Every row gives one point. Any point is a mix of the corners, with weights that add up to 1. It lies inside the corners' shape when no weight is negative. Is each point inside? If not, which corners have a negative weight?

Corners:
(1): [-7 34]
(2): [42 60]
(3): [-17 -21]
Points:
[-6 31] => inside
[-28 -15] => outside (2)
[ 1 -3] => outside (1)
[24 48] => inside
[19 44] => inside
[-19   4] => outside (2)
[ 0 36] => inside
[-2 17] => inside
[-26  11] => outside (2)

Corners:
(1): [ 18  -7   9  37 -20  19  15  27  10]
(2): [ 17  12 -16  13   2  35  -8   5  40]
(3): [  7  20 -14  33  -3  16  34   2  -8]
(4): [  9  57   4 -21   6  13  -1  -6 -17]
(5): [ 35 -13 -22  -7   6  -5  13  20   5]
(6): [-11 -43   1 -26   9 -13  19  -1  28]
(7): [ 24 -38   4 -45  -7 -11 -31 -44   1]
(8): [ 25 -32  13  10  26 -16  20  -6  22]
(9): [ 15  -7  -5 -36  -8 -60 -27 -42  -7]
(10): [ 10   7 -21   6  25  24 -22  18 -18]
Points:
[17 10  6 18 14 25  4 -4 16] => outside (5, 6, 9)
[18 -5 -5  2  7  3  0 -5 21] => inside
[ 19  23 -15   8   8  21   8  -8  -8] => outside (1, 6, 9)
[16 -1 -3  7  5  2 13 -2  4] => inside
[ 13   0 -10   2   5   9   0  -3  -3] => inside
[ 26   7   2  41 -14  33  22  22  13] => outside (6, 9, 10)
[  9 -17   1   0   1   3   8   5  13] => inside

Corners:
(1): [-59   0 -27  29 -11  32 -23 -20 -16  -6 -27   1  13  22 -37   7  -5 -14
 -39 -20]
(2): [  2   9 -23  21 -25 -26   2   5 -16  25 -20   3  -8  -2  18 -31  41  22
  10  -5]
(3): [-37  11  -3   5 -19  28 -16  -8  10  -8 -24  36  25  15 -33 -20 -27  -1
  -6 -26]
(4): [-23   8   0  -6 -15  -2  22  20  17 -12  -1  -6  12 -13  40   3  20  -5
  18  30]
(5): [ -4  41 -13  36 -10 -27  18  15   4  14   2  -1 -19  11  -4 -19   9  -9
  -8   4]
(6): [-25 -21  -2 -13  -9   4  17 -37  -8 -14 -10   5  13 -35 -20   7 -39 -25
  15 -12]
(7): [-20  22 -51  15   8  48  -7  -6   7  19 -35   2  16   2 -38 -21  15 -19
  -4 -23]
(8): [  0   2 -40  27 -15 -12  -6  42  35  22  44  10 -20   5   3   3  32  14
   4 -26]
(9): [ 17   8  -8  13  -3 -15 -25 -37  33  18  16   5 -26  37  -8 -29  17  18
  -2 -13]
(10): [-20  21   3   1 -13 -15   6  22  12  33  28 -31 -10   4  24   4  -8  15
  37 -12]
(11): [-21  -9  18   4  -3  10  11  10  -8 -35  12 -10   5 -22 -11   1 -24   0
  50  18]
(12): [ -9  30 -60  16  23 -21 -29 -12  26  -4   8  34 -25  11  -7   0  -5  27
  15 -26]
(13): [-17  12  12  10   0  -8  -4   8   9  21  -3   9 -19  -7 -21  11  26  16
 -12  -8]
(14): [ 12  27 -23  24  13  -6   1   1  14  13  28  -4  18   3   2 -29  14  40
 -13   0]
(15): [-35 -21   4 -48  -8   7   9   3 -33 -21   9   5   7   2 -42  -3 -20 -29
  -6  -3]
(16): [-33 -16 -14 -13 -22   6  15 -10  -1 -14 -27  -9  34  10 -43  20 -17  -7
   7  27]
(17): [ 17  32 -11  -7 -44   8  25  15 -10   9  14 -13 -18   1  20  21   6  11
  21  11]
(18): [-29  13   3   1  -3   0  53   1   2  -1  26   1  -2   4  16   2  15  13
  34  13]
(19): [-22 -15 -44  36  24  33 -40  -4   9  39 -36  38   3  25 -26 -27 -28 -13
 -25  -7]
(20): [ -6  10  18   3  -9 -28  34   4 -19   1  34  -4  44  -9  11  30  15 -30
  41  16]
(21): [-14 -27   0 -12   8  13  21  -3 -18 -38 -44 -18  32  14 -16  16 -25 -26
   4 -16]
Points:
[  5  -8   6   7 -15 -16   7 -14 -14   2  31  -2  -4  14   5 -14 -15  -3
  12 -17] => outside (4, 7, 12, 13, 16)
[-21  -2 -12   0  -7   4   0  -3  -7   0  -4   5   4   5 -17  -6  -4  -6
   0  -5] => inside
[-16   9 -22   2  -2   3   2 -10   5 -10  13  27   3  19 -10  -1 -17 -18
 -22 -14] => outside (2, 7, 10, 11, 13, 16)
[-14   9 -17   9  -4  -3   0  -4  -1   7  -1   5   4  10 -12  -2  -1   0
   3 -12] => outside (4, 11)
[ -6  11 -11   2 -19   1  12   1  -4   5   1  -2  -3  -2   1   3   2   2
  12   0] => inside

Corners:
(1): [  9  -7  -1 -10 -27  -2  12  -3  -4 -10   0   6  -9  -4  15   9  -2 -12
  -2   4]
(2): [-23   2   6  -1 -24   2   5   1   8   3   4   4   7   9   0  12  -2  10
  -1   9]
(3): [  6   0   1 -12   2  10   8   5  -4   0  -3  -2   0   5  14   2  -1   1
  -1  10]
(4): [ 14  -8   9   8  -1  13  -6  -4  14  -5   4   2   6   9 -25   2  11  -1
   4  -1]
(5): [  4  -8 -10   2  -1   8  -6  -8   1  17   7   0   0   5   2  -3  10 -12
  -9 -34]
(6): [  4   2   4   0   0  13  -5  -3   7  -3   1   3   0  -7   7  -9   0 -11
  -6   2]
(7): [  0  -3   8  -1   4   7  22  14   5  -1  -2   0 -27  11   7   3 -13  -4
  -5   8]
(8): [  2  -8   7 -10   4   6  -2  -5  14  -5   8  -4   2   5  -4   5   4  11
   3  -4]
(9): [  7  -3 -14  -2  -2   3   3  -7   9   1 -15   2  -1  -1   2   9   3  -5
   2   1]
(10): [ -5   0  13   1   2   0   2  -8  -4  -7 -17   2  -2  -1   8   3   0  -7
   9 -22]
(11): [  9  -9   4   0   5   1 -11  12  12  -5  10  -1   6  -1  10   4   0  -4
   0   1]
(12): [  4  60   8 -12   4  -2  17  -1  -2   9   2  -2 -20  -1  -9   4 -12  -1
  10  13]
(13): [ 12  27   4  -2 -30   3  -6  10  15  -4   3   6   1  -1   6   6  -2  12
   0   5]
(14): [ -9  11   3   1 -20   1  -7   7   5  -1   4   3   5  -2  -1  13  -4  12
 -35  14]
(15): [ 13  11   6   0   5  -4 -10   0  -6  12  -4   0  -8 -17   8 -16   4  14
   8   5]
(16): [  6  -9   2  -6   4  -1  -7  -7   5  -1 -15 -18   5   9 -21 -16 -21  -4
   3  -4]
(17): [ 9 -9  7  6  6 -1 -8  0 13 -9  4 -1 10 11  9 -4 -1  4 -4 10]
(18): [ -6  -2   5   7   3   4  -4  -3  -4   5  10 -19  -8  10  12  -5 -10  -8
   8   4]
(19): [  2   0  -5   6   6  10  33  -5  -9  17  -9   0  -5 -27  13   4   0  -7
  12  -7]
(20): [  8 -11 -16  -3   0  10  14  13  -2 -10   2  -2  -2  -8   5  -3   6  -2
  10 -19]
(21): [  7   5  -1  -2  -6   9   5   6  -4  -2   5  10 -11  -6  12   6 -13   3
   1   3]
Points:
[ 5  2  4  0  0  3  2 -3  4  2 -2  0 -2  0  5  0 -2 -2  3  1] => outside (14, 20)
[ 3  7  3 -1 -1  4  1 -1  4  5  0  0 -4  0  7  0 -4  0  3  0] => outside (1, 4, 14, 20)
[  1 -19  -1   1   2   8   7  -3   0  -1  -4  -2  -4   4   4  -3  -1  -5
   4  -6] => outside (11, 12, 13, 14)
[ 0 23 15 -8 -7 -1  9 -1 -1  0 -7  2 -7  2 -1  7 -9 13 -2 17] => outside (5, 6, 9, 11, 18, 20)
[ 1  0  0 -1  5  7  4 -1  1  4  1 -3 -3  1  0 -2 -2  2  1  2] => outside (1, 10, 11, 13)
[ 4  2  4 -1 -3  4  2  2  2  0  3  0 -2  0  5  0 -3  1  0  0] => outside (9)
[ 4  2  2 -3 -8  5  6  3  6 -7 -3  3  0 -1  3  6 -3  0  1  2] => outside (5, 15, 18)
[  0   1   5  -8 -10   8   1   8   6  -8   4   2  -2   9  -2   6  -5   0
  -5  -3] => outside (9, 15, 17, 18, 19)

Corners:
(1): [-13 -23 -16  46  21 -20  32  11 -33 -36  40 -20   6  30 -49  16  13 -22
 -41  42]
(2): [ -8 -46  -1  -5  25  -8  -5 -11  26  -9  -3  28  14 -49  42  34 -17   6
  -8 -49]
(3): [-25  10  11 -39 -24 -44  11  45 -23 -22  -8  23  20  25   7  33  17  -2
 -33 -36]
(4): [-14  16  -4  28  35 -32 -22  54  13 -18 -21  27  28 -20   6  37 -10  22
  23  18]
(5): [-14  19  12   2  25  35  18  -1  13 -27  -7 -33 -38   8 -60 -24   5  22
   7   2]
(6): [ 51 -33  47   4  23  36   8 -24  22  16   1  53 -39  32 -44  -8  34 -29
 -30   7]
(7): [ 11 -54   6 -29  28  21 -13  -5   7  24 -29  14 -52  -5  24  50   5  15
   2  -8]
(8): [ 32  -2  18 -59  19  50 -18 -28  25   5 -24  -4 -15 -18  16  22  28   4
 -30 -20]
(9): [-39 -22  42  23  16  -4 -10 -22 -16  30  18  21   6  12 -44 -38  56 -16
   4  16]
(10): [ 37   3  42  15  -6  -1 -29  -5 -15  10   1  -9   5 -34   6 -31  23 -30
  17  24]
(11): [-36  -3  22  34   3  32  -2  18  -8  11  41 -34 -20  -5 -18   1 -12   3
 -47  55]
(12): [ 15 -22  27  -5  -8  21 -16  35 -17  24   3  -3  -5  40   6  23  47  10
  29 -24]
(13): [-10  23  37  -7  21  -5 -18  17   6  12  40 -10  -4 -16   3  46  29 -11
   7 -12]
(14): [-14   4  -7  25  25 -15 -11 -26  -4  18  21  30  22  29   7 -42  54 -14
 -57  -2]
(15): [  6 -10   3  -8 -43 -15 -18  16  22  14  24  -8 -15  29 -56 -48  10 -11
  18 -19]
(16): [-19 -21  13   2   1 -18 -19 -15  32   1 -14 -23 -12  -9 -16 -34  38 -41
 -24  -6]
(17): [ 30  11   0  -9   7   2 -17   1  22 -47  21 -10 -22  49 -36  -2  -1 -14
  40  11]
(18): [ -9  13 -10   9 -19 -43  25  25  26 -12   7  47  39  49   8   6  32  11
  10 -11]
(19): [  8 -20 -13 -40  13  21  19  19  -7 -44  16  13 -51  10 -40  41  27 -40
  13 -13]
(20): [ -4   2 -26  -9 -38 -32 -24 -17  -5 -32 -14  18  20   0  12  28   9  -6
 -27 -50]
(21): [ 35  10 -10   1  -2   0   8  39  41  34 -18  59  42  30  -3  12 -19 -46
  15 -22]
Points:
[ -2  -7   6 -10   7  -7  -1   7  12   2   3   5   1  13 -10  -3  29 -18
   7 -16] => outside (4, 6, 11, 20)
[  2  -4  10  -2  10  11 -11  12  13   4   7   2  -8   7  -9   2  13  -8
  12   2] => outside (1, 3, 6, 20)
[ -9 -10  11  -5   6   2   1   9   2 -12   8   6 -21  21 -30  15  24  -1
  -5   1] => outside (2, 10, 14, 21)
[  7 -12   9  -8  -1  -5  -3   0   9  -2   2  11  -2  15  -8   2  24 -15
  -3 -17] => outside (4, 11)
